Each point is reached from the start by the listed moves, each made once or not at all, plus a little noise. Is the number of moves made odd or even? Then give how often each move was made.

Moves:
(1): [ 22 -37]
(2): [37 21]
Start: [-26 -13]
Points:
[ 34 -30] -> even (1, 1)
[ -4 -51] -> odd (1, 0)

Moves:
(1): [25 -8 -3  6 -7  0  3 -3]
(2): [ 2 33  0 11 -9  3  2 10]
(3): [  5   5  28  -7  -3  -4 -19  -2]
(4): [-15  -4  10  33   4  -4  -6 -17]
(5): [  6   4   7   5  25 -14   5   1]
(6): [ 5 13  6 -2 12 45 -5  1]
Start: [  9  17 -10   9  18 -12   0  21]
Points:
[26 52  3 57 17 32 -6 13] -> even (1, 1, 0, 1, 0, 1)
[ 21   6  -1  47  15 -16  -3   1] -> even (1, 0, 0, 1, 0, 0)
[ 47  60  21  18  10  31 -20  26] -> even (1, 1, 1, 0, 0, 1)

Moves:
(1): [ 22  -3   0 -11 -11  -2   0   9  -8   2   0   1   4  -7]
(2): [  9  35 -18  -9   6 -17   4  15  19  -3  -4   0 -10   4]
(3): [  7   1  22   5  -3  -3  -3  -4  10  -1 -11  -6  11  -3]
(4): [  2   3   3  38 -15  -1   0  -7  -3 -11   0   8  -2  12]
(5): [20  2  5  1 35 -9  5 10 -7 -3  0  2  1 -9]
(6): [  8  12  -1   9   9  20 -10   3   7  -1   3  -1   1   6]
(7): [-1  1  2 -4 -9  5 19 11 -2 11 -3  3 -1  2]
(8): [ -5  -6   4   6 -12  -6   2  29  10   0   1   7  16 -19]
(9): [  5 -14  -2  14  -1   3   1   4  14  12   8 -12  -5   6]
(10): [ -6   9  -3   1  10  -4 -16  -6 -18  41   0   1  -6   5]
(11): [-11   6  10 -18 -12  -6   8  -6 -23   9  31 -11   2  11]
Start: [-11  17 -23 -10  -4  13  14 -18  -7  -7   5 -22 -27  -8]
Points:
[ -8  10   2  54 -25   3  -2  -2   5  35   3 -24 -12  -8] -> odd (0, 0, 1, 1, 0, 0, 0, 1, 1, 1, 0)
[ 29  58 -26   4   0 -19  34  10 -35  51  38 -30 -43  15] -> even (1, 1, 0, 1, 1, 0, 1, 0, 1, 1, 1)
[ 21  60 -21 -23  -1 -13  -1  -4  -4  31 -10 -26 -27  -9] -> even (1, 1, 1, 0, 0, 0, 0, 0, 0, 1, 0)
[ 19  13  -2  37 -23   6  -5 -22 -12  36   3 -30 -24   5] -> odd (1, 0, 1, 1, 0, 0, 0, 0, 1, 1, 0)

Moves:
(1): [14  2 -6 -3  1  5  1  5 -1  1 -3 -4  2 -6 -7  0  5 -4  6 -6]
(2): [ 2 17  0  0 -2 -2  1  7  2  3 10  4 -2 -1 -3  0 -2  0 -3 -5]
(3): [  9   9  26  -3   0 -16  -3  -5  -8  -1  -6  -5  12  -1   1  -8  -3   9
   4   6]
(4): [ 2 -3 -2 15  3 -5  3  2  2  0  1  4  1  1 10  0 -2 -6  1  3]
(5): [ 7 13  2 -1 25 -1 10 -5  8 -1  1 -2  0  2 13 -3  6 -1 -5  2]
(6): [-2  0  9  4  2 19 -7  8  0 -8 -1  3  7 -4 -5  3  0 -5 -4  2]
(7): [ -8   4   2   6  -4   0  14   6   6   2  -9   0   0  -2  -4 -12   4  -5
   4   5]
(8): [  2   0   8  -1   5 -11  -1  21  10  -8  -6  12  -6   5   3   5  13   5
   3  -4]
(9): [ -1   6  -3  -1 -11   0 -12 -16  24   9   1   0   3   1  -2   1 -15 -11
   2   3]
(10): [-7 -3  2  0  5  3  0  6  1 18 11  2 -3 -4 -4  8 12  2  1 -6]
(11): [ 2 -6 -7  0 -7  0  9  5 11 -8 18 -7  6 -4  3  0  5  6  1  7]
(12): [ 5  5 -1 -1  2 -2  0 -7 -1  0  3 26  4  1 -2  1 11 -5 -2  5]
(13): [ -7   6 -11   4   4   2   4   4  -5   3 -11  -9  10  18   7   5  12   2
  10   1]
(14): [ 10   8  10   5  -7  10   5 -10  -5  -7  12  -8 -14  13   0  -3   7 -13
  13  -4]
(15): [  8   8  -2 -15  -2   5  -1   6  -1  12   2   1   0   1  20  -2   2   5
  -3   5]
(16): [-1  7 -4  4 -1  1  9 -2  2  0 -2  5 -5 -8  8 14  6  4  1  7]
(17): [ -4  11  -3   7   2  -2 -10  -3  -5 -10   3   0  -5 -10   5  -6  10  -8
  -1  -4]
(18): [13 -2  3  5 -4  6 -3  2  2  2 -6  2 -4  4  2 -5  8 22 -9  1]
Start: [  5  -1   1 -11   5  10   0   4  -5   9   8   3  19   6  -9  -8   2  -7
  17   4]
Points:
[  2  35  -5  -5   2  10 -20 -11  19  28  36  34  16  -7 -14  -6  18 -31
  12  -2] -> odd (0, 1, 0, 0, 0, 0, 0, 0, 1, 1, 0, 1, 0, 0, 0, 0, 1, 0)
[  5  58   2  -1  22  40  -2  20  29  39  10   3  26  10  22 -22  38 -10
   8   9] -> even (0, 1, 0, 0, 1, 1, 1, 0, 1, 1, 0, 0, 1, 0, 1, 0, 1, 1)
[ 16  46  40 -20  17   3 -21  37  -5  15  23  44  23  -7   7  -7  46  -5
  10   4] -> even (0, 1, 1, 0, 0, 1, 0, 1, 0, 1, 0, 1, 0, 0, 1, 0, 1, 0)
[ 32  37  34  -9  29   4 -25  11  26  -9  -2   7  33  -7  -1 -17  16 -25
  26   2] -> odd (1, 0, 1, 0, 1, 1, 0, 1, 1, 0, 0, 0, 0, 0, 0, 0, 1, 0)
[ 10  31   6   4  25   2  22  40  33   9  30  14   8  -3   5 -21  60  13
   9   0] -> even (0, 1, 0, 0, 1, 0, 1, 1, 0, 1, 1, 0, 0, 0, 0, 0, 1, 1)
[ 11  17  17  16   0   2  31   3  -2  18  28   6  36  27   1 -16  49 -16
  50  21] -> even (0, 0, 1, 1, 0, 0, 1, 0, 0, 1, 1, 1, 1, 1, 0, 0, 0, 0)
[ 25  32  10 -22  23  26   2  29  44  16  -7  13  25   5   8 -16  16 -24
  19   9] -> odd (1, 0, 0, 0, 1, 1, 1, 1, 1, 0, 0, 0, 0, 0, 1, 0, 0, 0)
[ 24  48  29 -18  23  24  -7   3  21  30   6  -2  33 -15  10 -26  23 -26
  21  10] -> odd (1, 0, 1, 0, 1, 1, 1, 0, 1, 1, 0, 0, 0, 0, 1, 0, 1, 0)
[ 37  30  17   4  -6  43   8  23  36  31  12  45   6   7  10   1  53 -18
  27  16] -> even (1, 0, 0, 1, 0, 1, 1, 1, 1, 1, 0, 1, 0, 1, 1, 1, 0, 1)
[ 32  46  30   6  12  31   3 -19  11   9  -6 -12  27  29  15  -5  23  -1
  30  19] -> even (0, 0, 1, 0, 1, 1, 0, 0, 1, 0, 0, 0, 1, 1, 0, 1, 0, 1)

Moves:
(1): [ 22  -4   0  -7  -9  -3   5   3  -7  -7   5   3 -14   0   1   5   7  10
   1  -1 -12  -8  -1  -2]
(2): [-2  9  5  2 -4  1  1 -2  6 -2  1  1 -1  4 -4  3  2 -3  1  0  1 -3  2 -1]
(3): [  4  -6  21   2 -10   6  -2  -2   0   2  -2  -2  -3   6   8   2  -8  -4
   6  -4  -5   2 -17   4]
(4): [ 5  2 -5 11  1  6  4 -3 -2 -8  7 14  5 -6  4  4  0 -4 -3  2  1 12  5  6]
(5): [ 0 10  3 -1  7 -5  1  3  0  8  5  4 -6  0  5  3 -3  1  2  4  1  8  2 14]
(6): [ 12   7   1   0   4  28  -7   1  -8  -2 -10  -6  -6  -8  -4   0  -5  -2
  -4  -8  -3  11  -3  -9]
(7): [ -3  -5   8   1   2   6  15   0   2  -7   6 -12  -1   8  -8  -1   2  -3
  -3 -10   3  -2   3   3]
(8): [-9  1 -4  9 -6  1  3 19 -1 -5  4 -1 -3  4  2 -3  8  1 -2 -3 -5 -2  5  0]
(9): [  3  -6  -4  -2  -3  -4 -13  -1  20  -4   0  -4  -6  -1  -2  -9  -9  -2
   2  -2   0   2   1   6]
(10): [  0   3  -7  -1  -8   3   7   6   6  27  -3   2   7  10  -9 -11  -8 -12
  -8   8   2   3  -6   4]
(11): [ -9   0  -3  -4  -3   5  -4   0  -3  -8  22   0   8  -4  -1  -2   1   6
   4   3 -12  -9  -3   1]
(12): [ -5  -5  -2 -10  -4   3   6   1   2  -4   0  15  -9  -2  -7 -11  -3   3
   2 -10   1  -6   2  -2]
(13): [ 6  0  5 -8  1  2  0  3  5  3 -8  3 14 -4  6 -5  9  2  6 -3  7 -9  4 11]
(14): [  4   0  -7   4   5   4 -14  -7  -3  -4  -2  -1  -5   9  -2  -3   6  -8
   3   4   1  -6  -2   4]
(15): [-6  7  0  2  1 10  5 -5  8 -5  6 -3 -8  3 26  1 -5  2 -5  7 -7 -4  8 10]
(16): [  3  -9  -1 -13  -2  -3  -4   2   8  -5   1   3  -2   7   1  17   7  -4
  -4  -3   9   5   5   1]
(17): [ -4  -8   1   0  -2   4   8 -11   9   1  -1  -1  -8 -11  -5  -4  11  -2
  -3   1  -8   6  -9   3]
(18): [  1  -2 -10   2   4   3  -3  -3   4   6  -6   8  -3  -1  -2   0   2  22
   5   2   4   0  -6  -1]
(19): [ 1  1 -6  0 -6  8  7  4 -7  9  2 -1 -3 -8  0  9 -5  0 13 -4  3 -2 -2 -4]
(20): [ 1  2  2 -5  8  0  2  2  2 -8 -3  0  1 -4  0  0 -4 -2  6 20 -1  3 -7  4]
(21): [ -1   4   2  -2  -6  -2   1  -3   2   8   8  -1  -6  -2   4 -10   2   6
   2   1  11  -3  -3   0]
(22): [-1  3 -2 -2 -6  2  2 -3  1 -1  0  3  2  8  2 -6  3  2  3 -4 -3  9  7  3]
(23): [-1 -4  6  0 -4  5 -8 -5  3  4  0  0 -5  2  2 -7 -2  1  1  4 -2  0 12  1]
(24): [ -7  -3  -3   1 -12  -1   3  -7  -1  -5 -13  -3  -1  -8  -6   4   3   2
  -6   3   2   6   5  22]
Start: [  7  11  10  13  -5  -9  -8  -2  -5   4   1  -7 -17  -7   5  13   2   6
   1  -8   8  -2  -6 -21]
Points:
[ 39  -4  17   1 -35  43   2  10  18  -6  33  -2 -50 -29  12  19  19  31
  24 -31   1  10 -24  11] -> odd (1, 0, 1, 1, 1, 1, 1, 1, 1, 0, 1, 0, 1, 0, 0, 1, 1, 1, 1, 0, 1, 0, 0, 0)
[ 11  19  15  18 -30  60 -35 -19  24   2  18   7 -40   4  16 -19 -29 -18
   0  -4 -15   0  -6   1] -> odd (0, 1, 1, 1, 0, 1, 0, 0, 1, 1, 1, 1, 0, 1, 1, 0, 0, 0, 0, 0, 0, 0, 1, 0)
[ 28   7  39 -18 -31  58   1 -16  24   4  18  -3 -56  12  13   1  13  -8
   1 -16 -18 -13  -8  17] -> odd (1, 1, 1, 0, 1, 1, 1, 0, 0, 1, 1, 1, 1, 1, 1, 1, 1, 0, 0, 0, 0, 0, 1, 0)
[ 20  -3  16 -16 -25  52 -37 -12  -1  12   6  10 -36 -13   9   4   6  27
  36 -25  21 -19 -16 -15] -> odd (0, 0, 1, 0, 0, 1, 0, 0, 0, 0, 1, 1, 1, 1, 0, 1, 0, 1, 1, 0, 1, 0, 1, 0)

Moves:
(1): [  7   2  -1   0   1   2   3  -4   2   0   5 -11   5  -4  -5   3   3   0
   4  -2  -2   3  -8  -2  -5   0   8]
(2): [  2   6  -8  -4   0   5   0  10   7 -11   3  -1  -5  -5   4  -6   6  -1
  -3   1  -6  -4 -16   1  -2  15   1]
(3): [ -2   6  10  -1   5  -2  -2 -10   4  -2   6  -1   7 -20  -2   0   2   1
   5   4  -8   0  -4  -2  -8   1  -3]
(4): [  5  -1   5   8   6   4  -8   5  -2   4  -3  -1 -10  -2  -2  -1  -5   2
   2   8 -13  -1   9  18   5   6  -8]
(5): [ -3 -13  15  -4   4   9   4   2  -9 -10  -4   6  -5  -1  -7  -8 -13   3
 -11 -10   3  -4   5   1   8  -6   0]
(6): [  7  -1  -6   7 -12  -1   2  -1  -1   1   4  -1   8 -15   9  -4  -5  -4
   1  -3   8   0   2   0  -8   5   7]
(7): [ -1  -6   1  -9   4  -2  -1  -3   8 -10   1  -2  -4  -2   0   0   7   4
   4  -7  -2   7   3   0   1   9   0]
(8): [ -7  -6   2  -2  -7   2 -12  11  -6   1   5   0  -3   8  10  11   6  -7
   9  -8  -4  -7  -1  -7   8   2  -4]
(9): [-4 -5 -2 -1 -2  2  0  3 10  5  3  2  5  4  2  3 -6  4  2 -7  6  6  1  4
 -3 -5  1]
(10): [ -4  -2   7  -8  -2   2   6  -5  -7   6   2   4 -11   3  -6  -3   1   3
  12  -9   3   6   6   9   0   1  -8]
(11): [  7  -6  -7  -5  -1  -7  -2  -8   1 -11  14  -5  -8  10  10   2   7   2
   7   6  -4  -2  -6   4  -1  -6   0]
(12): [ -2   3   5  -2   0  -4  -2  -2   0 -10   0  10  -3   1   3   2   3   6
  -2 -10   2   2  -4  -5   5  -3   1]
(13): [  8   6   7 -12  -3   5   2   1   5  -1   8  -6   2 -12   0   1 -10  -3
   8  -3   0   1  17 -12  11 -10   4]
(14): [  6  -5   1   6   3  18  -7  -2   4   4  -2   3  -3  -1   7 -12  -4  -1
   2 -11   3   2   3   2   5  -1  -7]
(15): [ 1 -6 -2  3  7 -4  5  2  2  7  2  1  7 -2  8  0 -7 -1 -5 -3 -4  3 -2 -4
 -2 -3 -6]
(16): [-3  1 -1  4  8 14 11  5 -6 -5 -8 -7 -6  2  3 -3 -2 -3 -1  6  2 -4  1  9
 -2 -3  0]
(17): [  5  -4 -11   2   1   4   1  -1   1  -6   5  -1  -3  -2  -4   5   0  -4
   5   2  -3   5  -1  -3  -7  -7   0]
(18): [ -3  -2  -7  -4   2  -8   4 -11  -4   9  -6   3  -7   1   2   6  -4  -4
  21  17   1  13   0   1   6   4   3]
(19): [ 1 -1 -5  0  6 -7 -1  4  5  2  0 -6 -1 -6  0 -5 -2 -2  3 -5 -7 -9 -2  4
 -5 -8  1]
(20): [ 3 -3 10 -2 -2  4 11  3  8 -2  0  2 -1 10 -4  3  0 -2  6  1  2 -3  1 -2
  3 -8 -5]
(21): [  3  -3   5   3   8  -2  -1  13 -12  -8  -1  -2  -4  -1  -2   2   6   0
   1   8  10  -7  -2  -6   8  -4   1]
(22): [  1  15  12  -2  -9  -8   4   1  -2 -12   3  -8  -7  -9  -5  -4   2 -10
   0   6  10   4  -4  -2   2   1  -3]
(23): [  5   4   2  -2   3  -1  -6   5   4   2   2  -4  -8   1   5   5  -1  -7
 -11   4   3  -9   3  -2   2   7   2]
(24): [ 10   8   1  -4   0  -4  -5   1   4  -3  -9  -1   0   3   1  -6  -9   0
  -2   7  -3  -7  -3  10  -8   6 -12]
Start: [ 10   4   3  -4  15   8   8  -2  -6   8  -4   4   3   0  -1   0  13   3
   4  -6   7   4  10   1   4  -5 -10]
Points:
[ 17   9  10 -16  27  12  12  21 -20 -30  29 -20 -39 -14  21   9  33 -27
  24  12   6 -12 -17  -1   3  -3 -30] -> odd (0, 1, 1, 0, 0, 0, 0, 1, 0, 1, 1, 0, 0, 0, 1, 1, 1, 0, 0, 0, 1, 1, 1, 0)
[ 30  25   1 -42   2 -13  -1   5  16 -23  22 -16 -20  -7  22   5   9 -11
  52  -3   0   4 -15  -2  12  -9 -10] -> odd (1, 1, 0, 0, 0, 0, 0, 1, 1, 0, 1, 1, 1, 0, 0, 0, 0, 1, 1, 0, 0, 1, 0, 1)
[ 22  -6  25 -25  39  14  12  25  17 -24   7  -8  -2 -14  15  12   1  -7
  38 -22  -4  -9  12 -13   6 -39 -29] -> odd (0, 0, 1, 0, 0, 0, 1, 1, 1, 0, 0, 1, 1, 0, 1, 1, 1, 0, 1, 1, 1, 0, 0, 1)
[ 18  -5  15 -11  36  24  -1  17 -10  -9   2 -15 -58  -4   9  10  17 -18
  54 -15  15  14  12  22  24  -8 -22] -> odd (1, 0, 0, 1, 0, 0, 1, 1, 1, 1, 0, 1, 0, 1, 0, 1, 1, 1, 1, 0, 1, 1, 1, 0)
[ 49  -1  26 -31  40  17   3  -4  13 -47  21  -9 -31 -40  11 -14  -9  -1
  42  -2  -3  23  -3   7  21  -9 -29] -> odd (1, 1, 1, 1, 1, 0, 1, 0, 1, 0, 1, 1, 1, 1, 1, 0, 1, 1, 0, 0, 1, 1, 0, 1)
[ 31  -1   2 -24  30  26  16   3   8  -2  18 -11 -16 -26  -4  -1   8   0
  31 -19 -21  24  17   9   6   6 -19] -> even (1, 1, 0, 1, 0, 0, 1, 0, 0, 1, 0, 0, 1, 0, 1, 0, 1, 0, 0, 0, 0, 0, 0, 0)
[ 41   4  33 -38  -9  15  25  12  -2 -29  28 -15 -15 -12  14 -12  -6 -18
  31 -22  10  -6   0  -3  11  -9 -27] -> even (1, 1, 0, 0, 1, 1, 0, 1, 0, 1, 1, 0, 1, 0, 1, 0, 0, 0, 0, 1, 0, 1, 0, 1)
[ 42 -13  10 -20  15  11  -5   5 -14  -5  30 -14 -50 -22  31   9   4 -30
  60   0  15  17  36   0  36  -3 -27] -> even (0, 0, 0, 1, 0, 1, 1, 1, 0, 1, 1, 0, 1, 1, 1, 0, 1, 1, 0, 0, 1, 1, 1, 0)
[ 39   7   8 -17  24  -9 -10   4 -15  -8  22  -4 -31 -20  35  11  15  -9
  43  14 -10  -7 -18  17   4  23 -28] -> even (1, 1, 1, 1, 0, 1, 0, 1, 0, 1, 1, 1, 0, 0, 1, 0, 0, 1, 0, 0, 1, 0, 1, 1)
[ 41   6   3 -19  -4  26  -4  11  10 -20  42 -16 -32 -28  22 -10   9 -14
  55 -41   1  10   4  13   9 -16 -16] -> even (1, 1, 0, 1, 0, 1, 0, 1, 1, 1, 1, 1, 1, 1, 0, 0, 1, 0, 1, 0, 0, 1, 0, 0)

Moves:
(1): [  2   2   2  -7  13  -1  -4 -13   2   0  -3   0  -3 -12  -3  -4   8  -4
  -1   8  -1   4   4   4  -5  -4]
(2): [ -1  -5   2   8   4  -2  -4  -1  -7   2  -6  -7   9  -6   1  -3   2 -10
 -10   2  -7   2  12   7  -4   1]
(3): [-4 -2  3 -4 -9  0  0  1  4 -5 -9 -5  1  4  1 -1 -8  3 -2  7  8  0  5 -4
 -8  2]
(4): [  5  -6  -8  -6  -5  -5   1  -2  -9   8  -2   2  -2   9  -3   1  12  -3
   0   6  -2   2   7   3   4 -13]
(5): [ -1   5   4  -1   1  -3  -2 -14   6   0  -5  -8  -8   2  -9  11   3  -5
  -7  -3   7   9 -18   3   8   7]
(6): [ 10   6   1 -19   2   4   3   0  -4   4 -14   0   3   0  -1   2   0   0
  -1   8   3  -6   8   5  -1   3]
(7): [ -1  -7   2  -7   3   9   3  -8 -10   3   7   3  15   0   5  -8   1  -3
   9  -4   4  -7   7  -3 -11   8]
(8): [-10  -2   2   4  -2  -5 -10  11  -2  -2   7  -7   6   0   3  -1   2  11
  -6  -3   1  12  -2  -4   4  -5]
(9): [ -1  15 -18  -2  -5  -5  -9  -2  -1  -8 -10  11 -10  -3   1  -9  10   1
 -15   4  13  -5  -1  11  -2   3]
(10): [-11  -2  -6  -5  -2   3   9  -8   8 -17   4   3   4  -3  -4  -8   5   4
   4  -1  -7   1   1   8  -4   9]
(11): [  8  -4  -3 -13  -6   3  11   3   4   0 -14   2   8   4  -7  -9  -6   0
   2   3  -6  12 -11  14  -8   4]
(12): [  1  -7  -1   3   4   8  -6   5  10  -7  -5  -2  -2   5  -3  -5   5  -4
  -3  -5   9  -1 -15  -9  -2   1]
(13): [ -6   0   7   6 -17   4 -19   9  15  -4  -2   5  -2  -4   1  11   2   2
  -1   7  -7  -1   5   8   3   1]
(14): [ 12   1   7   0  11   8   7  -7  -8   3   0 -14  -9  14  -4  -5  -2  13
   2  25  11  -8   5  13   4   8]
(15): [ 6  5  0 -3 12 11  2  7  1  5  3  6  7 10 -6  4  0 -3 -1  0 11  2 -4 -6
 -3  3]
(16): [ -2  -7  -5  -8  -2   0 -14 -13   0  -2 -19   6   1   9  -7   5  -8   9
  -7   5  -5   4   8 -13  -8  11]
(17): [  3  -3   3  -3   5   1   1   0  -3  -2  -8   6   1  -7  -2   1 -11   0
  -5  -3  -1  -3  -1   7   6  -3]
(18): [-18  -6  -5   2  -5  -5   3   9   8  14  10 -12   8  -6   3  -3 -13  -1
  -1 -10   1  -6  -4   0  -4   0]
(19): [ 3  3 -5  2 -3  8 -5  2  5  5  2 -9  2  0 -4  0  1 -5  2 -3 -1 10  6  4
  2  0]
(20): [  2  -4   5   3  -4   4   1  -4   3  10  10   6  -8   3 -11   1  -6  -5
 -17   1  -6  -3  -8  -6  -1   5]
(21): [ 14   0   7   5   0   1   8  -6   5   4 -15   4  -9  11  -2   1   9   1
  -2  -3   7   2   0   7   1   3]
(22): [  8 -12  -5   5   5   6   1   4   0  -2  -1   0   3 -12  -1   0   3   0
   2   6  17  -5   5  -3 -11   4]
(23): [  4  -6   1 -14   1 -11  -3   7   8  -9  -3  -4 -10  -1  13  -2  -1  -1
  -1   2  -4  -3  12  -1 -11  -9]
(24): [  9  -5   5   1  -5 -14  -6  13   3 -12  11   8   8   1  -2 -15   0   2
   0  -1 -10   7   4   0   5   3]
Start: [  0 -10  -6  11   0 -10 -11  -2  -6  -2 -10   2   7   9   0   8 -16  -1
  13   3  -8   7  -3  13   0   5]
Points:
[ -4 -25  -8   8  -6 -11 -21 -14   6  34 -21  -1   1  47 -31  27 -17   3
 -29  -2   5  29 -24  -3   1  18] -> even (0, 0, 0, 1, 1, 0, 0, 1, 0, 0, 0, 0, 0, 0, 1, 1, 0, 1, 0, 1, 1, 0, 0, 0)
[  0 -27   3  15   5   5 -30  -1  31 -13  -8 -30  27  -3 -27  -6 -15  -7
  -1  40  14  20  18  45 -16  40] -> even (1, 1, 1, 0, 1, 0, 0, 0, 0, 1, 0, 0, 1, 1, 1, 0, 0, 1, 1, 0, 0, 1, 0, 1)
[ 24 -10  -9   0  13  19   2  -2  11 -18 -37  17  -4  42 -35 -23 -12  19
 -29  21  22  14 -38  47  -6  34] -> even (0, 0, 0, 0, 0, 0, 0, 1, 1, 1, 1, 1, 0, 1, 1, 0, 1, 0, 0, 1, 1, 0, 0, 0)
[ -9 -13 -19 -43  -6  -8 -28  12  41 -29 -54   0  15 -19 -12   0 -23   6
 -20  30  26  16  -2  53 -37  22] -> even (1, 0, 1, 0, 1, 1, 0, 1, 1, 1, 1, 0, 1, 0, 1, 0, 1, 1, 0, 0, 0, 1, 1, 0)
[ 10 -45  -8   4   6  -3 -27  -3  -7 -21 -24  18  43  45 -18 -22  11   1
  -3  -2  -8  30  15   2 -18  26] -> even (0, 1, 0, 1, 0, 0, 1, 1, 0, 1, 0, 1, 0, 0, 1, 1, 0, 0, 0, 0, 1, 0, 0, 1)
[ 11   2 -18   0  15   9 -13 -33   0 -11 -15   5 -16   1 -27 -18 -12   5
 -17  34   0   2   4  52   0  23] -> odd (1, 0, 0, 0, 0, 0, 0, 0, 1, 1, 0, 0, 0, 1, 0, 0, 1, 0, 1, 1, 0, 0, 0, 0)
[  3 -19 -10   2  -8  -2 -37 -22   2 -13 -60 -14  -5  39 -35  -9 -24  14
 -51  39  15  29 -29  23 -17  44] -> even (0, 1, 1, 0, 1, 0, 0, 1, 1, 0, 1, 1, 0, 1, 0, 1, 0, 0, 0, 1, 0, 0, 0, 0)
